Each row is a point. A path goes straight from each point to the next, and from the last back to the first. The post is the endless flat space through its rows: a point in 2 columns, a line in 3, a plane in 4, and so on, so that a path can go around it. How many times does the path go around the post? Going back the other way cancels.

Post (2 x 3):
8,-15,31
-20,13,-13
Path (23 x 3):
-13,-11,-10
26,-11,11
35,11,30
16,-22,3
-36,-22,-4
-34,23,-8
-1,43,47
27,2,1
7,-54,-9
-24,-1,-69
25,-12,16
16,-35,10
-43,-29,3
-63,33,-3
-11,-48,45
-10,-20,2
15,-4,11
6,-24,12
-41,-12,-3
-46,-41,16
-24,-19,11
-12,-4,31
3,-38,54
Times around: 1

Post (10 x 11):
22,10,20,9,-11,30,-6,-1,-27,7,-33
-23,-21,-27,-12,8,22,2,-17,-13,-19,-12
-22,-24,-49,-13,17,-71,-24,12,81,56,-60
-31,-6,11,2,28,38,-15,32,-32,-14,-12
9,-21,6,-19,18,17,13,19,-4,-3,9
-12,9,-16,-16,13,-48,-1,20,20,23,-24
2,-4,-8,-40,25,13,-21,-1,-40,23,-14
-3,-17,5,-20,-33,12,-25,28,-37,-3,-6
-31,-26,-6,8,16,39,2,-10,-10,26,34
-21,-46,-11,6,31,-38,1,-5,-23,8,31
Path (30 x 11):
-13,-2,22,-19,-29,-34,-35,37,-4,38,23
-25,-10,-2,5,58,50,-20,0,25,25,6
-5,-47,-27,-51,47,-14,-41,0,-14,-14,16
18,17,6,-38,50,5,-16,28,-22,35,-11
-14,-34,-23,-24,36,-3,-1,15,-21,7,3
18,-19,-15,-5,-38,-10,-2,-30,-44,18,-34
-61,-35,-4,13,35,-45,-14,-2,-33,-5,4
31,29,19,-15,-57,-1,-25,0,4,53,-20
32,11,-9,17,-14,19,-19,-12,-35,-34,-30
-22,-50,-29,27,3,-12,-36,6,-69,13,20
-10,-16,-3,22,-1,-43,17,27,-15,10,-15
-47,-43,6,23,-17,17,26,-31,-26,25,15
-59,-3,-19,-56,-1,13,-28,-11,4,-5,-1
0,-16,1,1,-14,29,-21,27,13,-13,11
-10,12,-58,-8,-16,12,-10,-61,-52,28,4
-16,-17,-7,44,-74,56,5,-5,14,20,-3
-17,-70,-16,24,20,-19,13,6,-6,-8,-14
-63,-13,15,4,10,3,-3,31,-1,6,-38
-36,19,21,-21,44,-9,-32,37,-25,-29,-47
-34,-13,-4,12,14,-10,-27,-1,-38,21,33
-27,-13,-46,-6,-4,0,-28,9,-16,-52,-53
61,-48,0,10,4,18,17,-18,-18,49,10
-3,-28,-31,-45,51,20,1,30,-20,-18,-16
27,-28,13,-12,-28,-65,31,52,20,-17,-40
-29,-20,-8,-8,16,-31,-5,5,24,36,-5
-9,-11,-26,-43,10,-52,-33,-26,-51,13,-11
25,-2,1,2,9,-42,23,5,20,17,15
10,-6,-34,-19,6,52,-7,-12,-4,35,-27
-8,-34,-13,41,-31,-3,25,-12,-18,11,-5
-63,7,14,3,-8,3,-18,1,-31,-8,-53
Times around: 5

Post (17 x 18):
-8,13,38,-6,-40,-3,-10,-3,-46,8,8,-5,-45,5,9,16,-12,-38
16,-1,-28,40,4,-15,-7,-19,26,12,25,-32,12,21,-25,-26,35,-29
-9,37,21,-36,-30,-6,-44,38,-22,7,6,14,-37,41,10,22,-41,-8
-10,1,19,8,37,-17,19,-18,19,8,-11,-16,1,25,2,41,-15,36
-19,19,7,17,36,-2,17,16,24,-15,4,28,-16,0,-24,21,-10,29
1,-30,-17,32,6,11,-29,3,33,25,10,-11,34,-2,1,-24,2,-37
30,12,11,4,12,-10,8,-24,4,55,15,-37,17,8,-16,-46,27,-123
-1,21,17,4,-21,8,-17,11,-23,22,47,-4,-17,6,-3,19,-52,2
-16,-1,-12,2,23,-28,20,17,19,-2,-24,-14,-10,-7,-27,10,-33,27
41,8,4,51,7,44,-35,12,9,16,-4,-15,-20,-2,-28,-18,6,-8
-1,-14,-15,12,36,-5,18,9,7,-23,-19,-5,20,16,-18,-8,-5,49
-4,10,-9,31,-13,28,-11,15,29,2,-2,-23,25,1,-50,6,20,-3
2,-2,-39,52,-2,19,-14,-19,10,5,-9,-14,35,6,-34,-36,2,-52
19,1,-13,-11,33,-13,7,-11,28,-21,-5,-6,-10,-2,4,25,-18,-1
28,-16,-20,38,-5,-4,39,-14,23,35,14,-9,21,18,19,-13,-9,-61
4,26,-3,4,-26,-12,-26,32,-46,30,17,-9,-2,-8,36,18,-35,-18
-2,13,-8,20,-10,8,1,-8,29,13,1,21,3,-10,-5,-1,-20,36
Path (28 x 18):
-37,47,5,-37,-55,-20,-29,-5,-3,12,29,20,-44,5,-36,35,-11,-67
-5,-14,13,-15,-22,-2,38,-11,-6,45,12,-65,-30,20,-34,-4,-22,12
-25,35,0,8,-39,-9,9,-23,-17,33,5,-60,16,0,-30,-15,33,-55
-52,-7,-41,6,-23,-15,25,34,-6,-39,-13,54,32,3,1,-12,-48,-17
-39,-10,-58,46,-49,-16,-2,2,-4,-15,6,-2,44,-9,-23,-6,-31,5
-3,-8,-15,11,-30,10,31,-13,7,8,-22,6,-6,17,-32,12,-48,17
-5,15,-38,33,-1,19,-51,26,-16,37,15,43,-20,27,36,-24,-41,43
-11,-75,-18,50,-6,-22,41,-15,43,27,18,-15,23,-7,35,-21,6,18
-4,-17,66,66,4,62,-2,-20,19,-7,-10,-34,17,41,-51,15,21,16
-22,49,-3,21,-57,-7,-20,9,13,27,36,50,9,24,-7,21,-53,34
34,-11,8,21,15,20,9,10,-1,15,26,5,-14,13,-15,16,-39,-39
19,-7,-10,82,30,43,-17,14,55,19,39,65,-3,11,-19,15,-36,61
5,26,-5,15,-10,34,-23,37,-10,-52,-33,17,-43,-43,-43,32,-66,-18
-47,-19,-9,27,20,-9,22,-9,-23,-50,-30,-8,4,-26,-12,6,-40,7
31,17,-24,59,26,16,-11,-6,-23,0,-3,-41,13,20,8,-6,31,16
-11,28,23,-16,42,41,-36,11,4,0,-37,24,12,12,-37,-14,25,9
34,41,-29,-11,-21,-8,-24,7,-3,-20,32,16,-22,-2,8,14,27,-64
-7,-8,17,50,-28,28,13,-9,-1,-6,-5,16,-24,14,-17,31,-28,-10
-22,-42,23,-22,20,17,-8,-42,37,-19,-13,-3,14,62,-22,49,-3,-25
11,-2,-64,16,-8,-17,1,1,27,-17,5,5,9,31,12,-8,2,14
0,-22,-30,70,8,-13,54,-28,28,31,24,-28,32,-22,-4,-28,12,-63
12,7,22,17,-14,-20,3,-11,-11,-21,11,-23,4,4,11,4,15,5
-3,-10,-13,50,-26,9,-73,4,29,-8,5,5,-1,10,-14,21,-30,-24
29,23,14,40,36,22,-4,-59,-18,-10,-32,-8,-40,38,-44,-12,7,18
-19,38,25,-32,-1,4,-10,25,25,38,-16,-7,-47,16,-45,4,-4,-74
-27,-15,14,48,-36,18,25,23,-24,25,-2,28,30,16,42,-4,-13,46
44,38,30,83,5,67,-6,-6,17,48,45,18,19,-40,13,2,-4,-33
36,26,-34,10,33,-42,9,-30,25,15,22,-33,15,35,-15,-9,-4,-41
Times around: 3
